Rows are points. To make a cloud, some directions were put in groups of two or more. Within a group, all points are equally far from the middle, so they leave a hole (a ring in 2 directions, a hollow ball in 3). The other directions are filled evenly. Then the cloud was stretched, turned, moved and blurred a little. Count the holes, and give their numbers of directions, smallest first.
(in the rows, 128 means zero)

Cloud (13 x 2):
[[ 76 148]
 [139 151]
 [103 118]
 [106 178]
 [137 104]
 [ 93 182]
 [ 70 171]
 [ 99 121]
 [ 80 181]
 [ 86 183]
 [126 164]
 [ 71 177]
 [ 91 182]]
Holes: 1 (2)

Cloud (21 x 3):
[[154 138 123]
 [145 101 157]
 [182 145 125]
 [ 97 135 187]
 [165 119 206]
 [156 169 131]
 [ 88 127  59]
 [ 84  71 139]
 [193 111  96]
 [118 153 126]
 [ 81 185 104]
 [168  93 108]
 [104 130 166]
 [180 108 145]
 [132 101 186]
 [204 103  75]
 [204  99  83]
 [ 74 163 126]
 [156 150  78]
 [202 152 129]
 [ 76  62 118]]
Holes: 0

Cloud (30 x 4):
[[208  97 143 139]
 [ 97 141 114 195]
 [114 101 190 144]
 [164 168 133 119]
 [102 186 125 131]
 [102  82 122 174]
 [ 40 154 106 145]
 [ 93  97 114  66]
 [ 80 150 123 154]
 [220 131 145 154]
 [131  71 120 110]
 [ 32  79 125 126]
 [ 83 109 173 101]
 [212 168 158 166]
 [164 130 133  73]
 [126 198 147 108]
 [229 173 155 162]
 [138 112 115 134]
 [195 176 154 177]
 [135 155 110 145]
 [184 111 171 134]
 [189 182 139  71]
 [179 194 144 103]
 [167 151  94 159]
 [100 107 121 205]
 [144  84 156 162]
 [134 116 149 199]
 [ 76 180 116 167]
 [108 105 159 142]
 [115 178 120 143]]
Holes: 0

Cloud (46 x 6):
[[184  81 156 105 140  68]
 [137  25 123 137  81 135]
 [167 178 178  92 164 176]
 [120 155 139  74  65 161]
 [123 170  98 164 122 111]
 [193 108  78 169 132 139]
 [139 153 120 135 158  87]
 [158  73 137  74 110  61]
 [111 109 121 165 153 179]
 [ 97 168 114 153  95 159]
 [101  87 156  61 143  91]
 [142  29  64 117 157 137]
 [190 119  60 136 111 160]
 [125 126 158 156 114  81]
 [173 158 132 127 159  95]
 [144  33 118 111 119 162]
 [134 116  88 142 199 128]
 [166  50 126 148  86  70]
 [139  44  97 101 140 163]
 [164 135  93 174 166 187]
 [179 140 160 115 116  83]
 [208 176 111 102 142 115]
 [182 126  60 117 106 120]
 [150  99  70 114  96  90]
 [131 133  58  99 140 112]
 [107 112 113  96 154  71]
 [ 93 144 131 139  97  89]
 [165  38 143 160 126 160]
 [162  40 160 110 119 152]
 [178  48  99 172 114  91]
 [176 122  48 124 109 150]
 [168  75 197 101 127 125]
 [162 125 176 135 106 160]
 [144 168 173 120 125  92]
 [159  57 144 104  88  56]
 [144  49  90  94 151 159]
 [159 129 147  93  67 161]
 [121 157  68 104 147 194]
 [145  76  49 114 142 126]
 [116  45 123  80 153 144]
 [184  34  73 165 139 120]
 [148  62 123  82 111  54]
 [194 147 122 116 106  92]
 [185 164  96  45 137 121]
 [117  86 107 204 132 131]
 [214 185  97 100 141 126]]
Holes: 2 (2, 3)

Cloud (88 x 8):
[[152  75 108 105 182 149 160  76]
 [ 66  74  77 165 151 120 150 152]
 [130 182 147 157 143 101 113  66]
 [ 95 166 111 173 107 137 197 117]
 [133 181 153 113 141 117  62 190]
 [112  56 140 120 160  68 146 134]
 [186  24 171 100 152  88 129 153]
 [174 135 107 132 112 196 109  69]
 [163 150 187 149  74  29 123  82]
 [191  38 147 154 112  60 116  84]
 [147 158 150 153  69  73  96 118]
 [ 94 144 107 109  97  90 161 121]
 [102 190 136 135 177 134 127 147]
 [216 177 153 145  90  94 132  73]
 [148 158 142 141  91 163  53 175]
 [182  52 122 146  94 102 179  79]
 [148  97 165 133 150 100  75 180]
 [ 58  80 109 177 127 104 163 135]
 [176 125  68 163 174 198 147 138]
 [102 169 122 186 115 132 156 206]
 [190  82 126  99 169 121 115  68]
 [134 182 132 123 131  94 196 173]
 [200  64 168  99 120  49 200  91]
 [209  74 167 124 182 124 182 123]
 [192 157  85 137 122  89 163  96]
 [166 133 116 136 198 116 112 107]
 [143 119 120 184 159  73 164  69]
 [151 127  73 154 114 136 188 126]
 [126  70  99 109 191 140 171  61]
 [118 123 135 142  90 157 135 201]
 [ 72 120 110 146 206 183 143 191]
 [181 126 151  90  97  65 146 130]
 [165 168 122 142 126 152 171 115]
 [147 105 110 165 182  87 189 116]
 [197 109 113 133 142 151 145  44]
 [168  85 127 150 180 178  80 168]
 [156 118  64 148 111 153 148 178]
 [155 123  94 149  94 142 159 161]
 [144 114 128 126  83 103 165 121]
 [126 166 142 192 164 132 148 167]
 [ 59  40  78 157 148 125 163 105]
 [172  62 114 139 148 135  83 151]
 [201 199 144 138 107 105 128  76]
 [172  60 117 111 156 174 129  88]
 [194 107 202 126 151 100  44 150]
 [183  65  93 127 112 119  97  92]
 [105 138 116 176  83 138  75 145]
 [176  93 103 148 166 157 179  90]
 [149 143  76 119 140  80 212  86]
 [144 148 171  82 128 139 115 122]
 [112  94  60 128 139 113 230 127]
 [162  51 170 101 180 108 115 143]
 [152 183  91 115  89  65 126 110]
 [151 145 168 141 123 197 150 134]
 [165 104  95 137 168  77 206  83]
 [ 74 107 151 136 137 152 124 135]
 [146  23 129 166 144 114 184 158]
 [144 102 143 185 128  84 118 178]
 [198 129 107 158 179  91 155 139]
 [196 141 132 133 123 201 114 114]
 [123  83  71 165 187 167 229 132]
 [ 86 134 125 143 103 103  92  94]
 [180  72 150 149 143  21 166  70]
 [103  35  78 113 174 178 169 176]
 [151 160 102 175  72 133 139 126]
 [162 132  93 169  83 133 170  72]
 [151 175 167 180 141 101 136 150]
 [ 67 161  85 147 109 173 100 146]
 [127 200 122 151 129 117 175 176]
 [164 182 176  99 119 105  83  77]
 [178 144  60 153 157 114 169  78]
 [165  50  93 150 117 106 148 106]
 [158 194 150 163  99  76 119 167]
 [184  43 134 136 140  99 161 163]
 [189 205 179 165 132  69  91  99]
 [ 64 131  97 113 113 157 150 151]
 [151 173 191 150 127  66 161 152]
 [158  20 122 163 131 138 155 165]
 [138 107  93 115 122 133 180 182]
 [153  78 167 148 158 136  92  96]
 [102 218  77 201 121 171 127 108]
 [ 95  29 115 146 165 149 151 181]
 [111 166  84 146  87 187  73 107]
 [ 97 179 118 130 105  46 136 119]
 [209 161 141 165  89 138 136  96]
 [110 137 118 165 174 168  93 144]
 [157 118 134  83 142 155 150  82]
 [116  60  62 137 142 154 195 175]]
Holes: 2 (2, 2)
